Rows are points. The ring and each string are closed loops that go straight from each point to the next, and from the last back to the first. Before rounding, they use only three directions, however many columns there are. Count how often each string passes through the ring. Passing back the other way cancels.

Ring (7 x 4)
[[ 14.5  -2.8  -6.9   9.7]
 [  9.2   6.0 -24.8  16.1]
 [ -4.0  12.2 -27.4  16.4]
 [-26.5  12.9 -15.3   7.1]
 [-26.9  -0.2  -5.4  -5.9]
 [-12.4  -9.9   2.4  -9.1]
 [  3.8  -9.3   5.1  -1.4]]
String (12 x 4)
[[ 17.7   3.5   3.0  17.2]
 [ 25.8   0.0 -33.0  17.6]
 [  8.3   1.3 -39.4  11.3]
 [ -3.9   2.6 -29.2   7.1]
 [-15.6  13.5  -9.0  12.3]
 [-26.5  16.1  -4.5  10.1]
 [-12.8   2.5 -10.7   3.0]
 [-11.7  -1.5 -12.5  -0.4]
 [-13.5   3.1   3.2   3.1]
 [-10.8  -6.1  21.0  -4.9]
 [  9.1 -15.3  18.6  -5.1]
 [ 22.7 -10.9   7.7   5.2]]
Times through: 1

Ring (7 x 9)
[[ 16.6   2.6  -4.8 -16.3   2.6   8.2   1.3  -7.8  10.9]
 [ 14.8  20.5  -0.5 -17.5   0.7   7.3  -3.7  -3.0  11.1]
 [ -1.9  24.3  -2.5  -1.8   8.7   3.2 -10.9   0.4   6.3]
 [-14.4  16.9 -13.8  13.1  14.9  -0.6 -16.9  -1.1   3.1]
 [-19.7  -3.7 -22.7  22.4  20.4  -1.7 -15.2  -6.0   1.0]
 [ -8.8 -21.8 -14.0  12.7  19.8   3.1  -1.8  -9.9   2.4]
 [  4.9 -17.7  -7.8  -2.0  12.6   6.6   3.6 -10.3   6.3]]
String (20 x 9)
[[ -4.7   5.1 -10.0   4.7  12.8   2.8  -8.3  -4.4   5.0]
 [-13.4   0.1  -0.3  11.9  20.4   2.7  -5.0  -1.8   1.0]
 [-22.4   6.3 -13.5  22.0  21.5  -1.5 -15.6  -1.6  -0.1]
 [-14.8  -6.7   0.9  13.9  22.7   3.0  -2.6  -2.6   0.1]
 [-13.0  -6.2  -3.8  13.0  20.8   2.7  -4.2  -3.9   1.1]
 [-20.5 -10.9 -11.2  22.0  24.4   0.3  -8.0  -4.9  -0.8]
 [-28.5 -13.5 -30.8  33.4  25.7  -4.1 -17.9  -8.0  -1.6]
 [-21.1  -7.9 -36.4  26.6  19.4  -3.7 -20.0  -9.5   1.6]
 [ -8.6   1.2 -26.0  11.7  12.7  -0.1 -14.9  -7.8   5.1]
 [ -7.3  -4.8 -10.7   8.6  16.1   2.8  -5.9  -6.1   3.6]
 [-12.5 -14.7  -5.1  13.8  22.0   3.2  -1.6  -5.9   0.9]
 [-22.8 -19.7 -17.9  26.6  26.3  -0.6  -8.5  -7.6  -1.4]
 [-25.6  -7.2 -37.0  30.9  21.6  -4.8 -21.8  -8.6   0.3]
 [-18.9   6.6 -39.6  23.3  14.7  -4.6 -25.8  -7.6   3.5]
 [ -9.4   9.0 -26.0  11.5  11.5  -0.8 -17.9  -6.1   5.3]
 [-11.3  -0.2  -8.0  11.3  17.8   2.1  -7.5  -3.8   2.4]
 [-17.6  -3.3   0.8  16.2  23.5   2.2  -4.6  -1.5  -0.6]
 [-24.7  18.5 -22.1  24.2  18.7  -4.1 -24.2  -0.5   0.8]
 [-22.7  27.9 -29.7  22.4  14.2  -5.4 -30.1  -0.6   2.7]
 [ -9.8  20.9 -27.2  10.6   9.1  -1.8 -22.7  -3.9   6.0]]
Times through: 3
String (14 x 9)
[[ -5.0 -11.1  -5.7   6.3  17.0   4.4  -0.9  -6.7   3.5]
 [ -0.9   0.4 -23.9   4.1   9.0   1.9 -11.4  -9.0   7.2]
 [  0.4 -13.7 -23.7   4.7  11.3   3.1  -6.0 -12.0   6.7]
 [ -0.9 -34.6 -12.8   6.7  18.3   5.8   5.5 -13.6   4.0]
 [ -6.2 -41.6  -2.1  10.7  24.6   6.7  11.0 -11.8   0.9]
 [-10.8 -35.7   1.6  13.8  26.6   5.8   9.0  -9.0  -0.6]
 [-20.8 -38.3 -14.9  26.5  29.5   1.5  -0.1 -11.1  -2.2]
 [-20.7 -14.2 -34.2  26.7  20.9  -2.9 -16.7 -10.3   1.1]
 [-14.7   0.1 -31.8  18.7  15.2  -2.2 -18.9  -8.1   3.6]
 [ -9.3  -1.8 -13.5  10.6  16.0   1.8  -8.7  -5.7   3.5]
 [-13.8 -12.3  -2.4  14.3  22.7   3.1  -1.7  -4.6   0.3]
 [-12.6 -10.8  -6.5  13.6  21.0   2.7  -3.6  -5.4   1.2]
 [ -8.0  -5.5 -11.7   9.5  16.4   2.6  -6.3  -6.3   3.5]
 [ -4.9   0.0 -20.8   7.5  11.9   1.5 -11.2  -7.7   5.6]]
Times through: 0
